Each row of a before or after table is a point. The points were changed in one or more steps. Then noise was added and the rows were shuffled. The steps act on columns, c1 being the first. What was done? A step turns or swaps two columns, mirrors them in a line or flattens them onto one, adds a multiple of one to another, or multiplies or shifts one. Angles are multiples of 10 degrees, from the lower column toward the higher: turns from -170 to 170, lines from 10 to 170 but not 90. Use the fewest steps. Two steps may share a column if one is a turn and the other turns, adds or multiplies; they go together, in the order done. Otherwise the lowest column goes first.
(in the rows, 128 means zero)

Before:
[[107 177]
 [135 161]
 [ 81 115]
 [108 177]
 [103 182]
 [161 167]
 [204 114]
 [ 94 170]
 [168 135]
 [181 130]
 [138  91]
 [ 77 131]
 [178 208]]
After, 13 rows:
[[139 169]
 [135 143]
 [138 162]
 [138 168]
 [145 160]
 [120 110]
 [133 147]
 [145 155]
 [117  99]
 [133 138]
 [146 173]
 [121 109]
 [156 213]]
Steps: flatten c1 and c2 onto the line at 70 degrees

Before, 10 rows:
[[166 135 117 104]
 [127  85  93  92]
 [164 155 145 133]
 [139 145 139 141]
 [100 114 103 128]
 [163 117 112 121]
 [111 152 120  97]
 [101 138 144 114]
 [ 99  87 136 162]
 [147 124 153 161]]
After, 10 rows:
[[100 114 183 131]
 [154 151  44 131]
 [117 144 167  96]
 [134 133 224 111]
 [154 130 102 164]
 [ 91  78  97 103]
 [133 132   6 100]
 [121 122  10 123]
 [143 149 107 140]
 [133  91 216 166]]
Steps: turn c1 and c3 by -70 degrees; multiply c3 by 3; turn c2 and c4 by -10 degrees

Before, 14 rows:
[[170 138 126 158 131 142]
 [135 121 129 118 163 142]
 [138 135 125 126 152 137]
 [146 188  50 144 164 102]
 [157 171  41 119  93 135]
 [135 160 125 130 148 128]
 [166 118 124 138 121 106]
 [163 106 145 137  92  79]
 [131 110 117 143 128 128]
 [158 172  28 129 111 113]
 [156 125 155 121  80 102]
 [130 151 124 144 132 134]
 [120 134 127 157 138 132]
 [176 108 170 128 101 106]]
After:
[[128 189 135 129 178 131]
 [156 166 146 166 135 159]
 [122 148 152 141 109 164]
 [129 140 138 148 128 126]
 [134 181 130 149 139 124]
 [113 155 123 117   8 171]
 [125 139 119 127  61 194]
 [143 152 129 115 216 130]
 [ 93 137 137 138  37 179]
 [139 165 132 126 189 133]
 [144 199 216 117  41 108]
 [129 164 125 166 151 119]
 [124 203 231 131  86 108]
 [110 219 208 148 218 113]]
Steps: turn c1 and c6 by -70 degrees; turn c3 and c6 by 150 degrees; shift c2 by 30; multiply c4 by 1.3; multiply c5 by 2.5

Before:
[[105 101 110 126 130  89 156 155 129]
 [124 125 131 129 125 139 166  92  97]
 [123 118 112 164 130 176 177 123 115]
 [132 121 122 103  99 131 101  93 107]
 [123 139 105 159 149 114 159 136  96]
 [167 138 138 142 126  91 143  95 114]
 [152 112 123 125 153 151 126 100 132]
 [140 179 128 109 129 118 137 132 102]]
After (8 x 9):
[[129 131 143 125 126 139 182  95  96]
 [102 135 135 132  99 131 106  94  93]
 [158 117 104 124 150 114 137 129 106]
 [142 119 148 167 127  92  88 100 112]
 [124 143 133 152 153 150 161  99 144]
 [165 138 116 123 130 176 250 117 116]
 [125 154 103 105 130  89  98 148 130]
 [110  77 127 141 130 118 123 132 103]]
Steps: swap c1 and c4; multiply c2 by -1; turn c3 and c8 by 20 degrees; add 0.5 times c5 to c9; add 1.5 times c6 to c7

Before:
[[ 92 170 111 128  87 178  66 164 107  52 146]
 [112 150  89 105 110 160  81 213 100 100 173]
 [ 92 164  69 168 155 108  94  89 121 120 143]
 [ 94 149 113 208 134  97  75 123  98 129  92]
 [ 82 132  79 209  98 145  98  80 102 152 132]
 [140 100 150 131  76 116 134  95 160 159 125]
 [ 88 145 149 126 115 132 170  87 127 181  95]
 [117 122  98  99 119 150 119 162  78  44 143]
 [163 148 161 135 129 152 145  82 100 161 135]
 [143 142 162 126 137 155 161  95 172 139 121]
 [111 128  70 180 137 165  96 123 118 133  92]
 [139 136 129 100  98 140 102  65 134 176  90]
 [ 70 104 122 113 141 173  49 181  92  66 171]]
After:
[[ 95 126  94  85 114 111  68 181 117 114 146]
 [ 77 124  70 114 102 189  74  86 131 188 177]
 [ 99 130 144  58 125 114  71 131  89  80  88]
 [137 126 159 139 191  98 127 140 147 102 119]
 [139 127 129 133 135 116 138 159 180 117 118]
 [145 130 114 180 174 129  84 182 142 104  93]
 [113 124  73 113 133 178 133  89 107 229 149]
 [ 91 133  59  89 153 189  87  78 155 195 145]
 [ 95 128 141 153 156 138 153 161 121  81  89]
 [ 77 126  68  67 166 159  86 163 116  62 139]
 [105 125  45 139 116 165 128  47 121 161 170]
 [113 125  34  85 123 163  92 139 147 100  96]
 [162 126 137 138 145 160 120 175 120  99 138]]
Steps: multiply c2 by 0; add -1 times c6 to c3; turn c6 and c9 by 40 degrees; turn c4 and c10 by -150 degrees; turn c5 and c8 by 160 degrees; add -0.5 times c8 to c7

Before (8 x 14):
[[162  94 163 143 124  93 103  65 119 130 153 149 101 136]
 [107 175 186 159 103 140  44 146 140  77 139 104 135 138]
 [113 156 146 174 133  56  82 128 158 179 104 132 126 100]
 [125 163 149 127 142  85 120 159 108 140 130 152 126 107]
 [ 95  96 148 193 190 123 143 143 118 150 126  82 150 130]
 [123 119 123 148 128  94 126 118 134 187  62  80  99  95]
 [ 97  84 138  99 145 117 160 126 119 139 171 168 146 136]
 [127 144 153 123 115 119 123 103  99 128 111 111 151 112]]
After, 8 rows:
[[136 169 139 118 156 118 118 102  99 129 110 157 130 141]
 [142 239 133 156 221 139  34 146 141  77 138 190 125 110]
 [153 179 112 173 194  56  64 128 158 179 104 143 122 145]
 [157  19 186 187  95 122 125 142 118 150 125 162 118 109]
 [148 111 202 152 106  93 111 118 134 187  63 139 122 156]
 [ 94  65  79 146  47  92 127  64 119 131 153 151 125 138]
 [141 186  81 128 217  85 111 158 107 140 129 139 129 143]
 [152  31  64  98  39 116 145 127 120 139 173 123 134 104]]
Steps: turn c1 and c14 by 150 degrees; add -0.7 times c1 to c7; multiply c2 by 3; turn c2 and c5 by 50 degrees; turn c3 and c12 by 110 degrees; multiply c3 by 1.6; flatten c4 and c13 onto the line at 170 degrees

Before, 9 rows:
[[104 136 127 129 110 149 160 135 116 112 211 116 113  95  88 152 140 170
  119 140]
 [130 127 115 113 105 154 127 144 119 212 117 122 107 146 124 120  88 129
  132 125]
 [135 145 141 121 117 159 154 144 121 138 116 125  98 192 124 154 129 129
  121 128]
 [126 136 125 112 179 130 134 139 119 112 111 124 122 140 113 156 146 120
  115 130]
 [ 81 133 136 148 112 182 123 129 120 123 127 139 109 103  92 156 125 111
  131 126]
 [124 146 132 148 110 134 123 124 122 110 126 120 114 138 110 150 129 135
  162 127]
 [136 134 140 142 107 129 128 124 114 112 122 136 113  95 126 138 115 112
  140 139]
 [130 130 137 104 134 126 126  84 125 124 105 116 123 100 123 147 124 114
  115 135]
 [116 138 132 107 132 125 125 131 157 110 143 125 111 115 124 143 155 141
  114 126]]
After:
[[122 146 132 103 111 122 125 122 121 109 128 121 122 141 110 158 131 138
  161 127]
 [130 128 114 120 104 128 126 145 102 213 119 121 152 145 125 117   8 137
  131 125]
 [132 129 137 139 135 127 128  83 124 125 103 117 151 100 122 152 115 115
  116 136]
 [122 136 123 134 181 119 135 138 122 110 109 126 143 142 114 163 180 122
  117 133]
 [135 134 140 109 110 117 128 123 117 112 120 138 126  93 127 142  86 115
  140 141]
 [135 146 142 111 119 132 154 143  98 139 118 127 151 193 124 161 132 141
  118 131]
 [102 137 123 112 110 118 161 134 122 112 214 115 137  94  87 160 163 173
  117 141]
 [ 82 132 134 101 109 140 121 128  73 124 125 137 126 103  93 164 118 131
  131 127]
 [117 138 131 129 132 152 126 128 145 111 145 122 157 113 123 148 207 140
  112 127]]
Steps: turn c4 and c13 by -130 degrees; turn c6 and c18 by 20 degrees; turn c6 and c9 by -70 degrees; multiply c16 by 1.3; multiply c17 by 3
